Each row is a point. Examples show where two turns around zero, p and q, send a point. Where does a point land after both, in the order given? Backwards means that the second turn is done in reverse. Each puzzle has new turns, and all numbers are rounded.

Turn p:
-9	6 => -9	7
31	21 => 32	19
-34	2 => -34	4
-21	-27 => -23	-26
32	-2 => 32	-4
Turn q:
27	33 => 41	-11
-4	-19 => -19	-4
-23	-14 => -22	15
Where do these land?
p, then q: 21	-37 => -27	-33
p, then q: -21	15 => 7	25
p, then q: 0	21 => 20	7

Turn p:
22	12	-6	-15 => 15	2	0	26
-10	10	28	25 => -1	-22	25	-23
12	-3	-10	36 => -32	-15	14	10
-32	6	-1	16 => -13	12	16	-28
1	3	-23	7 => -16	14	4	11
7	-28	13	-68 => 47	7	-58	2
Turn q:
39	2	-26	-3 => 39	-9	21	-12
28	6	-15	-13 => 22	-10	17	-18
12	10	15	5 => 1	19	5	-11
-34	-45	4	-37 => -46	-40	15	26
-35	2	7	-14 => -31	-13	-19	1
-3	18	-14	41 => 28	20	-30	10
-7	7	29	21 => -14	33	-9	4
Where do these land?
p, then q: 19	24	39	49 => -45	18	38	33
p, then q backwards: 24	-41	21	12 => -39	4	-28	-23
p, then q backwards: -41	-19	-14	9 => -6	32	34	-10
p, then q backwards: -16	7	-9	-13 => 11	11	11	14
p, then q: 7	3	-19	-23 => 24	11	-14	-7
p, then q: 1	0	-22	-6 => 7	6	-20	-5
q, then p: 6	27	3	-29 => 24	16	-27	-2

Turn p:
9	-6	10	12	-63	-19	27	11 => 40	6	3	19	-4	-14	52	24
-15	-38	10	13	28	-1	-6	-13 => -35	-35	6	8	-4	0	-12	14
-9	12	12	-19	11	-14	8	27 => -1	13	18	-29	13	-18	0	3
5	25	1	5	28	-19	32	-8 => -10	-3	27	-12	25	14	17	-29
-20	7	1	-10	-15	-2	2	-6 => 6	-3	-11	-17	-12	-5	13	-2
33	16	3	-5	28	10	-59	-52 => 3	-9	7	21	-39	21	-59	-49
17	-19	4	-13	17	25	2	0 => 0	-4	5	0	7	23	-27	20
4	0	-8	13	-4	-29	19	30 => 1	8	11	8	32	-25	22	3
-16	17	5	6	22	69	-32	23 => -40	49	-25	-13	-21	23	-37	15
-8	-14	-37	-4	-52	-19	6	-11 => 38	-20	-41	13	3	-19	29	1
Turn q:
1	-12	-23	-13	-14	-21	-15	8 => 6	-11	-15	-10	-19	-28	-8	9
9	29	32	-16	-14	20	-25	-17 => 13	8	-16	-7	-7	43	-21	-29
-18	-14	-8	11	32	-20	19	-7 => -15	1	16	-4	17	-27	32	-5
23	16	30	-36	-30	7	-33	41 => 5	-3	-15	-40	-28	38	-48	16
-21	8	-10	8	11	25	29	1 => -28	8	-1	28	13	9	18	9
-38	10	-5	56	-19	28	33	-9 => -30	-13	29	70	6	8	4	-8
-3	-21	-12	39	7	25	-4	3 => 9	-32	12	28	17	5	15	15
11	0	-18	-41	36	-54	-27	-4 => 7	8	-31	-61	9	-44	7	-14
-11	-23	20	17	-8	8	13	-9 => 4	-5	29	14	-13	11	18	-3
32	33	15	4	-22	-1	3	21 => 4	16	8	-3	6	15	-51	8
14	-25	-21	-28	22	-17	6	-28 => 24	22	-18	-15	1	-29	34	1
Where do these land?
p, then q backwards: -43	-36	-36	-29	4	26	-20	-21 => -9	17	-32	-30	-6	8	-57	35
q, then p backwards: 12	11	18	1	32	5	21	-7 => 11	22	-4	4	12	4	30	21
p, then q: 19	6	-27	-13	35	4	8	15 => 3	-12	-23	-20	30	12	20	-17
p, then q: 2	34	28	19	-47	-2	-14	12 => -8	36	17	23	-4	-6	-50	-10
p, then q: -42	-4	17	-18	-26	-27	-12	5 => -2	25	7	-19	-38	-36	-11	11
p, then q backwards: 14	-40	10	-23	31	10	31	24 => 28	1	7	27	22	11	4	53
q, then p: 14	-23	-7	-13	28	8	-21	-9 => 18	-7	6	-4	38	17	-10	6
q, then p: -4	8	2	25	-36	-27	-9	-11 => 8	-18	9	29	-36	-16	1	-9
p, then q: 29	19	-31	4	-7	14	7	-30 => 31	3	-14	35	28	12	10	0
p, then q: -1	24	27	48	-14	-12	9	23 => -38	26	36	19	7	3	-17	-22

Turn p:
37	8	21	16	17	16	2	-5	10	-11	11 => 33	1	-16	21	4	-3	-6	-12	20	-15	21
5	15	-24	-15	-10	11	6	33	4	-81	2 => 11	1	28	8	-19	20	56	-6	-11	-63	-2
-20	37	-9	3	-21	-49	-5	4	-13	9	-13 => 0	-9	5	12	-13	-4	7	8	-24	25	-59
14	-2	19	-13	-20	-12	45	-2	-16	0	-4 => -4	-15	-6	4	30	31	12	-25	17	9	-19
3	-19	-11	28	0	14	1	-39	28	12	5 => 3	8	-12	-32	-10	-30	-24	-14	30	-2	7
-19	6	-20	15	11	-4	-26	-36	-33	6	-14 => -28	22	-24	2	-35	-7	-27	-3	-19	3	-16
28	-21	16	-13	20	-40	-9	-8	17	15	10 => 20	-37	-5	-1	27	-18	-30	-14	-21	4	7
20	12	-30	-18	25	12	8	-8	4	10	12 => 16	-7	-32	-23	-2	15	-6	20	-6	-18	8
20	14	21	-36	-1	41	10	3	-5	-28	59 => 33	-6	-13	-2	-10	42	42	-20	-1	0	55
-49	-16	18	12	22	-1	14	28	18	5	-9 => -20	26	14	-1	38	-35	24	16	-6	11	7
-19	-7	5	-3	-12	40	-31	-20	1	36	-31 => -15	41	19	-13	-14	9	-43	17	12	26	13
-21	-28	-6	26	-32	-30	-15	51	-14	26	-28 => -48	-26	44	25	6	-23	-4	33	9	20	-25
Turn q:
-10	13	25	-11	5	17	5	-16	-38	11	-4 => -9	17	8	2	-10	2	5	-26	-5	27	-35
20	39	-10	23	-5	-3	24	-8	-35	34	-32 => -23	26	-49	5	21	-10	-28	-30	-14	18	-16
-15	26	33	39	-12	6	-1	35	-21	21	-27 => 11	42	-30	5	-35	-35	-29	-7	-3	4	-18
-23	-36	13	7	-21	5	32	28	14	-21	29 => 30	-13	20	-22	-30	-14	17	-4	-33	-34	15
-14	27	-33	-12	14	-22	-7	0	16	-8	29 => -33	-1	22	-9	25	-17	7	28	0	2	25
35	20	31	-22	-10	-30	-39	-36	-1	7	14 => -35	-13	13	22	-8	10	-4	-31	59	17	14
-25	-39	-21	-27	-18	-3	-15	-18	-13	33	30 => 9	-58	21	-5	-3	-10	8	0	-15	46	4
-31	-10	-38	39	-24	-14	30	-23	41	-38	-16 => -26	-36	-18	-14	-2	7	-16	39	-38	-62	-2
-13	10	15	3	-3	-13	22	27	3	7	-30 => 6	22	-26	-34	-14	-12	-9	0	3	-8	-7
4	-8	-37	-15	42	0	-13	3	4	-31	0 => 9	2	24	0	49	12	11	33	9	-10	-5
31	-18	23	-4	46	23	-9	2	-3	9	6 => 30	18	-2	28	12	12	41	-10	22	9	-8
11	10	23	-10	8	36	-7	-6	37	-16	-7 => -1	24	2	13	-23	43	19	15	9	-9	9
31	-33	-25	-10	-23	-3	-20	12	-6	-9	7 => 33	-28	15	9	20	12	-24	-9	5	-1	24
Where do these land?
p, then q: 24	21	-12	-6	11	-38	-4	23	-9	22	-39 => 48	19	-15	13	10	-6	-26	19	19	-8	-27
p, then q: -2	16	9	31	-17	7	-18	37	7	-15	-37 => -2	30	-25	5	-35	-17	-11	-1	17	-39	2
q, then p backwards: -26	-2	-17	29	-1	-5	-18	14	18	27	37 => -12	-5	0	25	23	-10	-35	33	5	13	29
q, then p: -7	-8	12	-46	27	26	29	33	-25	-9	18 => 32	8	-32	12	34	52	-9	-14	1	17	-7
p, then q: -32	-22	-8	21	-35	-23	4	-18	-17	-14	29 => -24	-47	-15	-35	-23	1	2	-7	-14	9	-20
q, then p: 20	3	-31	26	-6	29	-11	-38	7	39	26 => -49	-6	-38	6	-15	-36	2	17	29	13	8
p, then q: 37	9	7	-25	7	-37	-18	-24	-26	3	25 => 26	-40	3	39	21	11	-20	-13	-14	17	-19
q, then p backwards: 17	21	-11	-41	8	0	18	3	7	-11	24 => -25	-27	18	-30	-7	25	15	7	7	-9	2
p, then q backwards: 7	-30	0	35	30	32	26	-18	10	-19	-8 => 36	27	14	20	12	-46	12	21	10	-11	-5
p, then q: -28	2	49	-15	2	32	35	12	18	-5	-30 => -35	56	-16	10	3	0	47	4	5	6	-3
q, then p: 18	-18	11	-12	-15	0	-16	10	19	14	-34 => 19	-15	15	-25	-18	6	-13	17	20	-13	20
p, then q: -29	8	-10	3	-12	-24	-28	-36	-10	-31	-13 => -32	-10	0	-9	-16	7	-43	-23	5	9	-33

Turn p:
15	-42	7	-48	-19	2	37	4	-19	-24	-11	28	12	19 => 20	-11	-24	-31	-8	7	10	-12	-5	-1	10	15	23	-72
-39	6	-26	35	23	-10	-16	-6	1	-4	-23	1	15	-8 => -5	-24	-14	32	19	-20	-13	27	-12	5	-17	-5	16	32
15	-19	15	8	-33	-28	20	31	-26	-32	-6	-28	-19	23 => 8	-24	5	-35	8	-7	35	-45	-16	-38	-14	-13	4	-12
15	-12	14	1	-33	-34	-1	24	-10	-18	31	-32	28	8 => 15	-25	21	-29	-29	-3	-4	-25	2	-42	4	-33	8	-1
14	-20	3	-31	-30	2	13	-49	-8	28	-27	14	-19	2 => 19	2	-15	-14	-30	5	13	-19	-9	41	1	54	-8	-14
35	-50	45	-20	8	34	25	-29	-23	17	-13	6	-12	-17 => 9	3	1	10	-25	6	39	-24	39	44	-12	19	-11	-58
-5	25	-36	20	8	-18	-15	15	21	3	1	8	17	-41 => -12	17	-1	2	-4	-25	-18	30	-15	12	5	-33	20	38
-29	22	-15	-1	41	-45	-20	5	18	-6	-1	1	-5	-15 => -7	-12	12	10	35	-40	-30	16	-15	11	26	-14	-4	26
-27	17	-17	-9	12	14	-43	4	-3	2	10	9	-20	-21 => -26	15	-16	27	0	-12	-19	18	-19	0	11	-7	-35	10
-14	15	-3	0	10	32	9	7	42	12	10	-41	-3	1 => -32	-4	8	-3	6	28	16	23	31	-7	24	3	-8	32
46	-12	28	-10	-33	-8	50	-12	-23	-46	-1	21	-19	10 => 6	18	-7	-35	3	7	14	-71	2	-1	-13	9	32	-48
-29	20	-11	24	12	12	5	-7	-2	16	48	-18	8	8 => 6	0	5	42	1	30	-8	0	10	-21	24	-14	1	35
29	-30	15	-21	-31	31	13	-25	-24	-24	-31	13	-4	-3 => -7	1	-34	-20	-25	7	15	-28	9	17	-31	24	5	-47
-12	49	29	15	13	13	-24	-4	16	8	10	-27	28	20 => -14	-15	33	6	12	37	-38	12	23	-10	-15	-7	-20	32
7	-2	-2	28	17	16	-32	-7	41	9	30	-13	2	31 => 0	16	20	16	2	-3	-12	22	42	-39	0	21	-12	29
-26	4	4	9	1	4	-7	22	16	36	-10	40	-8	-12 => -8	19	25	23	2	0	7	39	-36	13	0	10	2	-4
5	27	-49	0	32	-17	-14	28	-18	23	-18	17	-1	-5 => 30	21	-19	-2	31	-16	-6	37	-29	17	-1	-29	-14	21
Turn q:
-16	-10	-28	-8	3	-20	3	30	-21	-3	-23	-13	-24	-7 => -24	-12	24	3	-21	-16	-3	19	-13	4	-25	-20	-19	-19
40	-43	7	-13	-38	4	7	6	13	-5	16	33	30	-33 => 58	-11	-6	16	-22	-28	8	22	26	-33	27	0	9	24
41	-10	18	28	-20	-3	11	-25	-16	-32	12	6	54	-7 => 38	35	-7	28	-21	7	-30	-6	35	-2	31	-1	34	13
39	18	-5	-33	-9	5	0	30	2	-4	-29	-24	-18	-38 => 28	-13	18	-21	-32	-1	19	7	-11	-15	-53	-19	24	-4
13	-22	5	25	-27	28	-35	-13	1	-36	40	0	42	-4 => 33	8	17	0	2	35	-25	25	25	-5	58	8	18	25
19	-14	25	10	36	10	-9	-13	-21	21	32	20	51	33 => 17	18	-17	31	26	-1	10	-23	-14	31	62	-13	22	9
-1	-10	12	14	-10	34	19	-18	22	-12	-4	-10	-12	41 => -35	-2	-9	7	12	22	0	-15	17	-14	1	8	11	45
13	-36	-3	11	-25	-19	-22	7	7	-10	10	2	53	18 => 11	10	0	-6	-13	-24	-32	22	6	0	54	-13	17	23
-20	0	34	-19	-1	2	-14	-30	1	1	12	-9	-41	47 => -42	6	2	-28	1	16	35	-34	10	16	16	19	-21	23
11	24	8	27	16	5	-7	7	5	1	-9	20	-44	3 => -9	5	7	13	10	5	16	5	-14	21	-34	42	4	6
-30	-4	44	34	-9	1	16	-19	-1	-2	-5	-17	-20	-15 => -15	-5	-20	0	6	18	-3	-1	55	30	-19	11	-13	1
-9	-3	-45	-29	46	-8	9	15	-5	-5	-14	4	1	-36 => 11	-28	34	14	11	-22	-7	-9	-24	-19	-20	-21	-6	-48
-30	24	6	-21	8	-8	6	24	12	5	-42	12	6	-27 => -5	-39	-23	-15	-11	-15	-4	1	-10	-2	-26	6	12	-43
-56	33	-25	-2	8	1	22	33	-20	33	12	-7	-27	5 => -42	0	-21	1	20	17	19	27	-28	0	-24	-17	-38	-43
-8	24	-30	-29	8	-5	2	-13	-23	25	-35	26	-6	-13 => 9	-15	-12	8	-22	-6	-5	-27	-44	-8	-20	4	-28	-29
-12	21	18	16	-8	-20	8	-19	29	-26	33	-23	-28	34 => -41	44	6	-30	23	10	7	-4	32	-6	-1	26	1	10
4	9	-41	-12	23	-6	-16	-3	15	48	-4	-20	-19	0 => 6	-1	9	-23	31	-13	-2	-9	-47	2	-27	-19	-28	7
Where do these land?
q, then p: -45	-25	1	21	-7	-2	15	-8	-17	19	-11	32	-10	3 => -3	19	-1	34	3	-32	31	6	-25	-18	11	17	1	21
p, then q backwards: -18	9	-8	8	-21	-19	-17	-17	-10	32	-14	20	-26	0 => 25	8	-19	12	3	-2	-26	-7	-10	21	-14	33	-19	13
p, then q backwards: 27	18	-55	-14	8	34	-30	22	-6	-11	-26	-30	20	-8 => -20	1	9	13	-60	-6	19	16	16	50	3	-37	3	-3
p, then q: -14	-19	-4	20	-34	-24	2	17	1	14	13	39	17	17 => 22	17	-2	21	-47	11	-7	12	12	11	18	-1	32	-11
q, then p: -18	35	-5	9	-1	-8	16	25	-21	9	-7	-18	3	17 => -17	-18	-22	9	-4	16	8	17	-26	14	-2	-24	-9	21
q, then p: -21	17	-28	16	23	-5	0	1	-33	19	35	24	-2	18 => -6	24	1	47	20	7	14	-18	-15	13	-1	-35	-15	16
q, then p: 4	-27	54	-18	2	-8	16	2	25	-8	13	-44	-5	0 => -3	-28	18	-32	7	12	-4	20	31	7	46	25	21	11
q, then p backwards: -11	38	-21	7	-20	42	-28	-20	17	-18	-9	9	21	-15 => -20	24	-2	-21	-30	3	10	-13	-3	-1	4	12	29	57
p, then q backwards: 34	-14	41	-37	5	-4	29	18	31	0	18	-6	-7	-45 => -22	-12	30	-31	19	-42	-21	6	-29	-36	25	-32	2	13
p, then q backwards: 16	20	-9	-10	2	54	-18	3	-13	-16	-34	14	8	14 => -30	45	0	32	-22	-1	22	2	4	21	-2	-19	-15	-13
p, then q: 11	-29	30	-30	-10	-18	7	-7	1	-52	11	-12	-8	-41 => 21	-1	-5	-39	7	-13	-19	-14	44	-13	14	-7	-49	-21
p, then q: 0	-23	18	-24	23	-23	20	14	53	-23	4	-12	-21	-2 => 3	1	-3	-15	33	-32	27	-6	35	-9	30	3	-1	-41
q, then p: 4	3	-14	50	30	15	-5	11	-10	25	-4	-31	3	4 => 17	-15	8	19	17	10	14	33	12	10	-27	-12	-40	20
q, then p: -28	-41	11	-32	-28	-29	12	-35	-5	25	35	25	-3	13 => -6	32	1	0	17	-19	8	-45	-8	-22	63	22	7	23
p, then q: 21	32	-9	32	24	16	-45	19	-17	1	-7	-13	-8	23 => -44	-7	31	-9	-4	1	-2	-17	-21	16	-44	15	25	10
p, then q backwards: 9	-29	13	-1	-33	-24	49	-38	12	-6	17	13	-26	6 => 26	21	39	-31	25	-6	-18	-28	3	-35	-4	33	9	14
q, then p backwards: 28	35	-14	1	38	4	-22	-6	-9	-9	-33	-10	43	-2 => -3	22	10	3	-23	-37	29	-13	-26	-14	6	49	25	-5

Turn p:
4	21	18	16	15	-60	9	-21	-11	3	-46	31	4	-19 => 10	-22	4	12	21	-53	-5	21	-14	32	-34	35	7	-28
-4	3	57	-4	-18	9	-13	-3	4	-18	5	31	9	10 => 2	-16	21	25	-11	-15	36	-21	-13	-9	-11	18	3	35
-8	10	-6	-10	7	20	3	12	-11	9	-45	20	5	7 => 11	-4	-6	-14	19	11	-7	2	-18	15	-31	-2	30	17
-16	11	-10	-7	0	9	3	3	75	4	16	22	11	-2 => 10	16	-9	-48	-23	-7	33	-13	27	-3	18	33	18	9
-16	-56	-4	7	-31	-22	12	7	-24	3	15	26	11	14 => 22	-4	-7	27	-33	-25	-7	31	-29	-7	31	-25	10	18
77	11	15	18	-1	17	-12	-5	62	3	5	26	9	3 => 34	25	14	-6	24	12	56	-25	18	44	28	38	-26	10
-6	9	-12	6	-32	8	18	21	-15	4	16	-98	-82	14 => -42	8	-40	-1	-15	23	-23	2	49	-15	-30	-74	-74	-3
-8	18	-16	6	11	7	15	0	-3	-23	-8	-82	18	0 => -31	-13	10	-4	12	32	1	9	47	-13	-12	-41	8	-45
-6	-11	-2	-5	-25	2	-57	1	-21	-6	-4	11	1	-11 => 21	-24	12	20	-19	28	-24	8	-12	-13	-4	24	-11	20
-19	-4	-6	24	18	19	-9	-2	-13	24	20	14	16	11 => -3	22	17	8	-6	-5	-31	-15	4	3	18	0	28	16
-9	-15	-15	-6	24	13	14	-24	-11	-13	-5	-61	-41	13 => -33	-30	-21	-16	22	9	-26	-17	20	-9	8	-50	-22	-16
5	-21	19	-1	22	-28	1	20	-23	3	-12	11	5	-39 => -24	-6	18	6	12	-14	-7	43	-34	10	1	18	-5	-2
-5	3	-23	-2	16	-6	5	12	-20	-22	19	32	8	8 => 11	18	-13	13	20	-9	-9	8	-13	-33	13	11	22	1
14	12	-3	-30	15	-10	-4	-3	4	20	8	-9	17	14 => 13	15	25	-24	5	1	1	-14	-13	-9	-3	-6	-6	-23
-5	9	-11	-13	-20	23	16	-18	6	10	17	24	10	-23 => -4	15	-23	1	-28	12	11	-21	-19	6	8	18	19	-9
Turn q:
-32	8	6	-9	-17	21	-18	2	23	15	9	31	53	-11 => -35	19	16	15	20	-8	-8	-4	37	-30	19	22	32	15
9	-23	-7	-10	2	35	-3	-21	23	13	14	-14	-31	-22 => 14	-26	-11	8	-1	31	-18	21	14	16	1	-13	34	-19
14	12	-9	29	21	28	46	-11	-8	28	20	-10	-5	-11 => -34	-6	-14	16	-31	35	-13	2	-35	21	14	4	8	-18
-21	-16	18	-16	1	14	-12	-38	-26	-1	-4	30	15	2 => -8	-9	16	-6	-24	-21	7	-9	18	-6	-25	15	41	18
-5	17	1	-22	41	10	17	-27	6	-5	32	8	-11	8 => 3	-14	-12	-18	-18	20	-9	-16	6	28	6	46	12	-4
-9	-29	-19	20	1	-32	33	42	-9	3	-20	-15	-45	-13 => 2	2	1	-3	-3	7	3	53	-22	4	-29	-18	-55	-30
2	31	-3	-4	-26	-1	-25	-19	14	-17	-1	52	3	4 => 25	10	1	35	2	-26	-8	-34	22	-25	-2	27	11	0
3	-9	-16	22	26	-50	-19	42	7	18	5	-34	-25	-17 => 3	3	4	-9	53	0	-18	31	-31	35	-12	-14	-43	-9
38	-26	14	16	17	-36	-1	18	14	15	-26	-9	-7	-21 => 2	-22	8	24	37	12	30	16	-24	19	-19	-20	-26	6
15	-8	-25	4	23	39	9	16	-14	-15	10	5	8	33 => -1	6	-23	-29	-11	36	-8	-15	-26	-32	-7	7	9	4
-22	18	8	-24	-21	3	5	-25	21	-36	-24	6	40	34 => -8	-5	-15	-15	-12	-27	26	-37	49	-34	21	8	-4	9
-4	-3	25	45	-3	-28	-19	34	-6	5	-31	-36	-46	15 => 9	7	9	2	8	-3	-20	3	-8	24	-31	-59	-61	12
14	-13	19	-7	-18	9	16	-3	-2	1	51	5	2	6 => 15	-15	12	4	-24	13	-12	18	-10	-6	34	15	12	26
16	9	-9	-9	-5	-43	-5	49	-17	38	-39	-34	-33	15 => 16	46	-27	0	21	-9	21	31	-20	34	-19	-37	-45	9
-8	23	16	-31	-12	35	-5	-15	-16	-40	2	11	44	-37 => -1	13	45	-13	-11	-4	27	-34	22	-20	29	12	45	-20
-10	10	-21	-4	-31	-3	-20	-45	-12	-22	1	4	37	17 => -1	-8	-13	-11	-7	-56	-1	-28	7	-29	18	2	29	1
Where do these land?
q, then p: 15	31	13	7	-15	41	9	10	25	13	-37	-9	-14	-38 => -47	11	0	6	-16	23	4	-16	48	36	5	7	10	-13
p, then q: 43	25	5	36	-8	-18	-27	-12	-18	-9	-13	-1	-24	8 => 2	-20	-13	40	17	24	-19	-13	-14	22	-42	-8	-14	-5
q, then p backwards: -18	23	4	-3	-12	15	-2	-7	7	-30	13	-12	-27	-17 => 3	2	-24	11	-1	-15	-17	-28	10	21	11	-22	18	11
p, then q: -8	-4	-26	-15	-30	-19	35	-34	-39	17	-15	-23	33	37 => -10	-12	21	-1	27	-19	24	5	-35	16	32	-61	22	-24
p, then q: -21	29	30	20	16	-17	22	22	-3	10	19	-36	-18	22 => -7	-5	0	-6	15	-22	2	-13	46	27	3	-12	-50	-15
p, then q: -31	-16	-29	-7	2	14	-31	-23	-31	33	4	28	15	-26 => 13	21	23	4	11	-31	-17	-14	-11	-28	-5	-8	53	31
q, then p: 41	-24	6	-43	24	36	-19	-10	-1	-40	12	2	37	-8 => -4	-5	16	5	19	12	48	-28	-42	-6	41	-20	38	-19
q, then p: -12	-31	10	28	-12	23	-18	41	19	18	19	11	-27	-10 => -7	-10	31	2	25	34	-1	3	33	-5	-12	5	-8	49
q, then p backwards: -24	-36	24	19	1	-22	12	0	21	4	-33	21	24	26 => -22	9	47	3	-4	-4	-9	22	5	-36	-1	-22	-39	-2
p, then q: 18	-7	36	-32	14	9	35	13	-2	-30	-12	35	-17	-12 => -25	7	-12	-36	-39	-6	16	11	-29	2	-28	30	-20	-10
p, then q: 25	-5	33	-5	-19	-24	-13	-35	27	18	-4	41	-11	-31 => 14	2	-4	48	-33	-21	5	38	-23	6	-29	25	4	15
p, then q: 8	-41	-17	-44	19	7	-23	12	-2	-8	-14	-7	-28	20 => 43	-5	-8	-56	-8	24	1	6	-10	7	-13	-5	18	10
p, then q: -7	32	-34	11	-7	-11	-20	0	-21	31	9	6	34	28 => 12	6	17	32	30	-5	17	-50	-5	4	20	-22	16	5
q, then p: -6	9	-19	28	16	14	15	11	19	8	21	-8	1	39 => 14	-9	-22	-3	-5	25	-38	-18	5	-30	8	9	1	17
q, then p: 2	6	-8	-12	-6	-20	-11	38	12	-40	-3	-26	3	-26 => -46	9	2	-13	27	-4	16	-9	-16	-10	5	14	-34	-10
q, then p: -23	7	-28	13	17	-27	33	-27	-14	5	34	-23	17	-14 => -6	9	-1	1	-43	-17	-33	25	-42	-26	2	18	-1	6
